Rows are points. The points of each table are mixes of a few directions, plus a little noise. How many directions does each table use, and how many do they share? Where both have some left over, give the other angles between the two spaces (their principal angles), to ten degrees, smallest first.
(in the rows, 100 means zero)

First (7 x 3):
107	58	97
106	65	98
97	118	101
101	96	100
90	155	103
110	42	96
88	165	104
Second (5 x 3):
94	131	102
114	19	95
91	150	103
100	98	100
100	101	100
Directions: first 1, second 1, shared 1

First (7 x 4):
72	60	102	148
102	102	102	82
77	135	90	45
135	47	128	106
89	107	89	132
106	99	103	89
120	149	85	97
Second (7 x 4):
151	140	146	75
100	70	78	114
91	129	104	127
72	68	80	81
79	66	69	118
122	125	131	70
86	103	93	116
Directions: first 3, second 3, shared 2; angles 50

First (6 x 6):
79	120	131	70	93	99
142	59	37	160	113	103
101	99	98	102	100	100
81	119	129	72	94	99
73	126	140	61	91	99
124	76	64	135	107	101
Second (6 x 6):
108	92	88	111	102	101
84	115	124	77	95	99
150	52	26	171	115	103
105	95	91	108	102	100
74	126	139	62	92	98
79	120	131	70	93	99
Directions: first 1, second 1, shared 1

First (7 x 8):
121	136	92	92	82	122	121	95
77	95	130	82	102	141	158	70
79	79	82	152	118	78	39	105
104	92	105	86	101	88	102	108
138	129	93	67	80	95	115	115
77	91	121	96	105	129	136	76
104	78	78	126	113	47	29	131
Second (7 x 8):
128	186	80	68	83	136	107	65
63	76	88	98	112	84	98	107
83	66	91	120	94	87	118	131
148	156	103	91	82	130	106	81
133	112	118	103	93	111	97	94
58	31	115	110	130	65	78	112
88	72	107	108	108	87	96	110
Directions: first 3, second 3, shared 1; angles 80, 90

First (7 x 9):
95	109	85	100	95	104	81	82	120
98	90	111	101	104	99	115	120	80
155	110	142	94	115	68	136	69	94
82	119	58	101	86	116	52	65	147
24	68	63	110	85	142	77	176	76
100	92	111	101	103	98	113	116	85
145	112	131	96	113	73	127	71	98
Second (8 x 9):
40	121	111	39	154	114	100	61	139
143	85	92	144	61	90	100	128	72
41	121	111	39	154	114	100	60	139
135	87	93	137	68	92	100	123	77
141	85	92	142	63	91	100	127	73
119	93	96	119	83	96	100	112	88
99	100	100	99	101	100	100	99	101
83	106	103	83	115	104	100	89	111
Directions: first 2, second 1, shared 0; angles 70

First (11 x 11):
73	81	20	146	142	149	100	29	93	143	112
82	83	87	108	90	96	108	78	118	124	87
65	87	141	85	120	99	45	121	67	73	63
101	106	102	116	81	79	119	56	133	115	124
165	159	121	95	107	95	117	138	84	61	186
96	91	108	84	100	103	90	125	90	91	70
77	87	57	128	109	110	120	110	96	153	158
104	86	92	85	80	97	117	122	112	110	67
116	100	106	83	90	100	105	108	105	86	67
99	107	142	86	100	86	73	98	94	66	78
121	111	124	82	83	86	106	116	108	79	87
Second (9 x 11):
138	112	52	123	165	154	56	88	66	83	136
127	133	95	85	98	112	144	137	76	83	117
64	63	100	91	84	92	94	111	110	124	50
72	80	118	117	88	72	78	63	130	120	109
104	101	96	92	100	107	108	113	93	96	86
114	101	119	102	126	100	45	124	86	80	130
79	106	133	89	49	58	152	100	126	113	96
75	70	56	112	122	129	89	110	85	132	89
127	133	131	90	69	76	135	55	128	70	87
Directions: first 5, second 5, shared 4; angles 40
